Each row is a point. The ring and each string are closed loops that go straight from each point to the next, and from the last back to the first. Before rounding, they use only three directions, however many columns there are. How many times does the string pass through the ring? Passing back the other way cancels.

Ring (10 x 3)
39 37 7

17 53 14

-16 59 11

-46 46 -1

-59 21 -15

-55 2 -24

-31 -20 -34

-1 -25 -36

31 -15 -28

47 6 -13
String (13 x 3)
48 41 32

45 58 -1

25 51 -31

7 30 -20

32 18 26

58 15 30

82 25 -2

52 29 -28

19 23 -20

15 10 3

23 13 7

8 15 3

37 25 28
Times through: 2
String (14 x 3)
-77 49 23

-46 13 8

-35 5 -5

-57 -28 -9

-38 -41 -37

0 -18 -62

8 12 -38

13 4 -15

30 -8 17

72 19 25

58 60 12

19 66 -11

-1 62 -25

-42 84 7
Times through: 1

Ring (9 x 4)
17 -2 -7 38

-2 29 -20 34

-24 36 -29 22

-52 21 -36 1

-68 -8 -23 -8

-68 -25 -8 -5

-48 -43 12 9

-21 -47 16 21

8 -35 7 31
String (20 x 4)
-29 12 -56 -6

-37 2 -38 -2

-42 -4 -30 -1

-58 2 -6 11

-95 -3 6 1

-93 -32 4 -10

-54 -56 -14 -15

-33 -43 -11 0

-30 -28 -1 14

-35 -30 28 30

-12 -46 33 36

26 -59 10 31

21 -39 -22 16

-2 -18 -17 18

-19 1 1 30

-7 31 15 55

13 43 -16 48

6 36 -40 27

-12 55 -46 23

-20 20 -52 3
Times through: 3

Ring (9 x 6)
48 -10 57 48 8 13

43 40 31 51 -2 3

34 54 -1 50 -10 -1

26 39 -32 47 -13 2

17 16 -40 37 -10 5

4 -14 -26 19 0 11

2 -38 7 9 11 16

17 -48 38 17 16 19

41 -33 57 39 13 17
String (23 x 6)
42 -21 36 45 6 14

58 -51 51 57 8 21

57 -77 75 49 17 26

14 -28 67 9 22 15

6 -2 44 8 16 10

30 -16 26 35 6 13

57 -60 43 57 7 22

53 -42 34 55 4 19

18 3 32 23 9 9

17 4 62 16 17 9

38 -1 76 34 15 11

24 14 44 27 9 7

35 1 21 43 1 10

62 -3 28 69 -4 12

67 28 50 71 -3 6

39 60 61 42 4 -1

18 44 42 23 7 1

33 15 25 40 2 7

56 4 29 63 -3 10

72 11 59 74 -1 10

54 14 77 51 9 9

35 8 69 33 13 9

15 10 34 20 9 8
Times through: 3

Ring (8 x 8)
-36 -20 6 7 -9 2 -18 -3

-8 -14 -25 11 1 10 5 15

21 10 -24 9 1 10 24 31

30 20 -12 6 0 7 24 31

24 20 6 2 -2 0 12 21

-1 12 33 -1 -8 -7 -10 3

-26 5 49 -2 -17 -9 -23 -7

-40 -7 40 1 -18 -6 -26 -10
String (24 x 8)
51 49 6 2 -8 4 40 45

46 41 -5 5 -6 7 40 44

32 42 11 4 -15 5 33 40

3 6 2 5 -5 3 4 15

23 -5 -37 9 14 9 14 22

49 31 -20 7 3 9 38 43

32 42 17 2 -14 2 28 35

22 37 26 1 -15 -1 19 28

3 15 18 2 -10 -1 3 14

-2 1 11 3 -3 -2 -6 6

-13 -22 2 3 8 -3 -24 -10

-27 8 65 -5 -19 -15 -31 -13

-29 23 75 -5 -31 -13 -21 -4

-37 18 75 -4 -33 -12 -24 -7

-18 17 44 0 -23 -5 -7 6

-22 -12 13 4 -5 -2 -18 -4

-49 -25 35 1 -10 -8 -42 -23

-51 17 95 -7 -39 -17 -36 -17

-20 16 50 -1 -22 -7 -13 2

-14 -10 10 3 -2 -2 -15 -1

-12 -9 21 0 1 -7 -24 -8

13 24 41 -4 -8 -10 -6 7

22 9 3 1 6 -2 2 12

30 9 -13 4 9 3 12 21
Times through: 4
